Each row is a point. The window is the flat piece filled in between its corners: a triangle in 3 columns, a solid with four corners in 4, and so on. A path goes straight from each point to the next, and from the last back to the first. After which points does the path pass through the window?

Window (3 x 3):
[[-21 -47   3]
 [-41   6  12]
 [ 34  40 -37]]
Path:
(1): [ -1 -23   5]
(2): [-35 -37 -26]
(3): [-48 -40 -38]
(4): [ -6 -30  19]
(5): [ -6 -27  12]
(6): [-60 -43 -21]
(7): [ 25  26 -51]
(8): [ 33  26 -19]
(9): [-15  11  22]
(10): [-82  -4 -22]
(11): [ 30  38 -90]
(12): [29 34 -1]
Through the window after points: 1, 3, 5, 9, 11

Window (6 x 6):
[[ 85  20  70  37 -68  42]
 [ 58  33  38  52 -18  66]
 [ 14  42 -33 -44   9  10]
 [-16   0  10 -22   3  34]
 [ 12  -6 -22 -44  53  -3]
 [-16 -51 -23  51 -36 -14]]
Path:
(1): [ -2  25  -5  19 -13 -22]
(2): [ 17 -38 -46 -33  -6  54]
(3): [ 44  23  13 -14   8  72]
(4): [ 14  55  59  18 -20  -4]
(5): [-19  -6  12  64 -30 -40]
(6): [ 12 -66 -40  16 -30  38]
(7): [ 26  10 -24 -28 -10  37]
(8): [-23  59  17 -19  27 -28]
(9): [10 54 11  0 14 14]
(10): [ 35  15 -21 -21  -5  30]
(11): [ 35 -25 -17 -24 -46  33]
(12): [ 9 13 30 15 -8 25]
(13): [ 25  21  46  37 -36   5]
(14): [ 68 -47  -2  27 -59  48]
(15): [ 61 -10 -33 -12 -22  73]
(16): [-25  48  19 -15  17 -14]
Through the window after points: 1, 5, 7, 9, 11, 13, 15

Window (8 x 8):
[[ 33  20  11 -23  -4 -20  47 -39]
 [ 24  14  19  -4  38 -20   8  31]
 [-16  -2  -3   1   9  60 -27  33]
 [ 10   1 -34  26  24  30  46  -5]
 [-20 -41  13 -12  10  23   7  28]
 [ 38 -39  -3   5 -50 -30 -23   6]
 [ 35 -34  32  15  -5  10 -14  -4]
 [-39   8  95  20 -59 -77  21 -36]]
Path:
(1): [19 -2 -2  9  6 22 29 16]
(2): [ 15  -5  33  30 -33  -1  11  41]
(3): [-10 -18  27   8 -17 -26  -9 -16]
(4): [  5 -17  -6 -19  31 -11 -23 -45]
(5): [ 14  12  29   4 -13   8  33  31]
(6): [ 32 -23  13   5 -38  -1 -16  27]
(7): [  3 -37 -19   3  -2 -31 -12 -47]
(8): [ -6   1  -2   0  16  21 -25 -10]
(9): [  0 -17  28   8 -22  47  11  76]
(10): [ 22  -7  41  17 -22  46  28  41]
(11): [-25  -6 -29  -2  28  19 -18  -5]
(12): [ -1   1 -11  12  28   0  14 -18]
Through the window after points: 4, 6, 8, 10, 12

Window (11 x 11):
[[-42 -29  13 -56  17 -49  -2 -20 -22   1  13]
 [ 19 -24 -75  41  -2   5  38  29  40   9 -30]
 [-21 -12  59 -49 -10 -31 -17 -66  23   6 -47]
 [-14  40 -11  20 -28   9  44  25 -64  50  -2]
 [ 27  23 -44  15  44  48  19   9  41 -23   2]
 [-87  24   7 -71   2 -34  -2 -26  -4   2 -56]
 [-20  38 -47  66 -43   6  16  30  15  -5  36]
 [-28  30  48 -95   6 -81 -15  -5  30  32 -26]
 [-63 -11  33 -72 -25   4 -31  11  -2  50 -13]
 [ 19  15 -32  54 -23  19  15  80 -18 -42 -15]
 [ 31  14 -78  39  15   8 -43   3   2   2 -22]]
Path:
(1): [-54  15  41   7  61 -18 -14  19  39  21 -26]
(2): [-45  16  47  39  48  10  -9  14 -14 -11 -53]
(3): [ 27  13 -56 -26 -34 -23  17 -13  24   7   3]
(4): [ 22   4 -37 -30 -39  -6  -1  14   0 -16 -23]
(5): [-25  12 -12  31  65   9 -14   1   0  34 -16]
(6): [-33 -12   3  14  26 -26  -6  31  -5  29 -16]
(7): [-27  14 -27 -64 -39  -1  20 -31   2  -8 -16]
(8): [ 11   3 -42 -39 -40 -24  -5 -15 -29   7  -2]
Through the window after points: 6, 8

Window (14 x 14):
[[ 44 -15  23 -50   2 -19 -66 -11  -6 -35  24  -7  39   7]
 [ -3 -34  31   2 -27 -20  -8  14  11 -28   3 -60  19  -2]
 [ 42   5  -3 -36  -1  55   9 -18 -26 -37 -23 -14   0 -10]
 [  9  12 -19 -12 -29  22   0 -44  22  27  15   9 -37  10]
 [ -2   4 -23 -11  20   4  -5 -19  47 -39  33 -30   1 -16]
 [  4  59  -1 -25 -22  11  37  48 -48  29 -16 -12   8  15]
 [ -5  17   4 -22   0   7  52 -23  39 -28  14  -1  25  -3]
 [-17  45 -14 -22  10  16  -4 -27 -11   5   3 -43  34   2]
 [ -9  10 -40 -18 -13 -22 -60 -29  22   0  -7  54  35  -5]
 [  5   0  11 -38   6 -26 -38  10   6  29 -21  22 -22  51]
 [-29   6 -22 -10 -12   8 -12   6 -23  -3   7  18  12  38]
 [  8  -4 -38  -1 -25 -45  23 -30   3   9   3  14   9  11]
 [-30  19  -8  95 -10   1  -7   6  17 -37   0  -9  32  20]
 [ 42 -15  -4  15 -34  24   8  28  13  44 -15 -57  13  36]]
Path:
(1): [  2 -19  -1  -1   9  -3  -5  -6  13  14  -6  13   8  -7]
(2): [ -4   1  -3  -9  14  12  -6  -8 -13  12  17   4  33  -3]
(3): [ -6  28 -22  -5 -19  -4 -14 -14  10 -13 -11  -6  12  16]
(4): [  2   5  -5 -18 -22  -9 -19   1   3 -18   3 -21   3  21]
(5): [ 13 -22  34  -3  17  12   4  -5 -10  21  12  14  45 -14]
(6): [ -7 -34  14  24  16  16   9   5   3  24  -9 -10   1 -20]
(7): [ 11  26 -15   9 -26   7 -11  -5   5 -36  -2 -19  25  26]
(8): [-11  46 -20 -28 -31  10 -11 -10  15 -28 -13  -6  11  31]
(9): [  9 -22  -8  21  21  11  27  -9 -13  36  -1  -8   2 -16]
(10): [  3 -16   0   5   5   6   2   6  -3   2   8  -5  24  -4]
(11): [  4  43 -17  -7 -28  -7 -14  10   5 -15 -22 -33  20  41]
(12): [  6  15 -22 -17 -21  -7 -19 -13  13 -14   5 -12  16  17]
Through the window after points: 2, 4, 6, 12

Window (14 x 14):
[[ 12  16  28 -38 -37  58 -35  16 -10 -20  -4  26  44  58]
 [ 27  34  16 -41  -3  41 -31 -33 -44  10 -41   5 -20  32]
 [-25  31 -30  24  41 -47  24   9   9 -15 -48   3  28 -16]
 [-43   6 -73  14  24 -19 -27   4 -16  22 -10  -2  32 -64]
 [ 26 -13  80 -63  11  18 -44   9 -65   2  -3  -4  33  44]
 [ 13  34  26 -13 -18  26 -35 -14 -71  20   0 -22  45  95]
 [-26  22  -7  60 -14 -29   9  -4 -21  -6   5  12  -2 -55]
 [-40   4 -40  34  36  -2  23 -55  -5 -41  -2 -17  40 -55]
 [ -9 -39 -39  31 -13 -41  -9 -28  16  -1 -35 -28  16 -27]
 [-71 -29 -45  59  34 -30  -9 -29 -17 -19 -32  45  12 -24]
 [-46  40   6 -38 -11 -50 -36 -53  13  14   1  -2  10  -2]
 [-32  24  53  -2   6  61 -46  16 -18   0 -24 -41   6  49]
 [-21   8   6 -49 -18  20 -10  19 -55 -32   4 -25 -14  58]
 [-45 -18 -16  12  13   6  48 -14  -3  40  -8  10  18 -13]]
Path:
(1): [-18  15 -20  17   6   5  -2 -16  -2  -3   7  -1   4   9]
(2): [-44   7 -11  -7 -12  -7  -5 -14 -17 -11 -36   4  31 -16]
(3): [-19  16   6 -32 -24   7   4  -6 -38  10 -37  -2  12   9]
(4): [ -2  20   8   4  25  14 -30 -21  -1   7  19 -18  13  24]
(5): [-11  -8 -10  49  40   8 -34 -33  20  30  18  12  -7  -8]
(6): [-28  29  -9 -31 -30 -17  27   2 -62 -40 -58 -11  28  -4]
(7): [-30   1 -22 -10 -10  16  11 -15 -30   0 -34   9  31   7]
(8): [-20   0  16   9  21  -3 -18   7  -1   9  23  -1  -6   9]
Through the window after points: 5, 7

Window (14 x 14):
[[-36   9  -9  36  28  34 -24  38  37 -49  28 -67 -20  -7]
 [ 12 -39   7 -39   5 -25  -8 -13 -46  25   2  12 -28 -21]
 [ 38  -2 -25  27 -23 -53   6 -25  -3   7 -29 -25  10  26]
 [ 40 -13  41 -42  -2 -59  15  -3   4  16  32  27 -23 -43]
 [ 11  -5 -25   6   7 -25  28 -40  12 -31 -57 -24  28 -21]
 [ 23  16  25 -41  24 -25 -12   7  -6 -27  30  58 -95 -26]
 [ 13 -19 -19  41  -6 -12  68 -11 -12 -16 -23  -3  26  11]
 [ 10 -39  46  15  -2 -32   1 -32   4  11 -29  26 -15  -8]
 [  0   3 -28  16  31  30  21 -30  45 -20   3 -45  17  40]
 [-26  11  10   1 -32 -35  22 -44 -15  28 -10   2  -4 -13]
 [ 17  27  15  30  21  63 -24  -5   8 -22  39 -55 -46 -34]
 [ 21 -39   4 -18 -36 -44   3 -48 -11 -26  24  24 -21 -17]
 [ -4  43  19   8   7  68 -65  25   4 -29  42 -18   4 -15]
 [ 37 -25  17 -52 -47 -27  29  -2  10  -8 -20  16 -47  -5]]
Path:
(1): [ 27   1  36 -38  15 -45 -11  -5 -32 -48  21   5 -21  12]
(2): [  6   5  42 -22   9 -44  -3 -39 -14 -19  -8 -14   5  26]
(3): [ 21 -25 -23  46 -25  -1  11  -5  15  22 -16   9 -24 -32]
(4): [ 22 -32   1  -1   3 -14 -13  12  12  14  22  28 -10 -40]
(5): [  5   6  21 -25  -3 -22  -4 -27 -10  -7  -1  -9 -34  -5]
(6): [ 18   2  31 -16  -2 -34   8 -10 -24 -28  12 -25 -18  -3]
(7): [ 15 -16 -22   6  13  12  -2   0  32  -2  -3  13 -24 -13]
(8): [  7 -14 -17  12 -33  -4 -11 -24  17   7   4  26 -22 -28]
(9): [ 17   4  62 -39  31 -25   1  -8 -22 -25  16 -38 -22   4]
(10): [ -9   3  20  -2  -6   3  11 -22  -7 -33  12 -41 -21  -7]
(11): [ 40  12 -20  23  23  13 -14  -5  28  20   7  11 -21 -11]
(12): [ 21   4 -28   4 -12   3 -18 -43  36  30 -11  28 -39 -31]
(13): [-13  -1  42  -5  11  -9   5  11 -20 -50  21 -51   6   7]
(14): [  2  13  42 -27   1 -39  -5 -41 -10 -42 -19 -39  -7  13]
(15): [  9 -26 -14  17 -12   2  14 -14  10  15   5   9  -2 -15]
(16): [  2  -1 -19  14 -12   9  21 -18  36  20 -23  18 -49 -44]
Through the window after points: 2, 10, 16
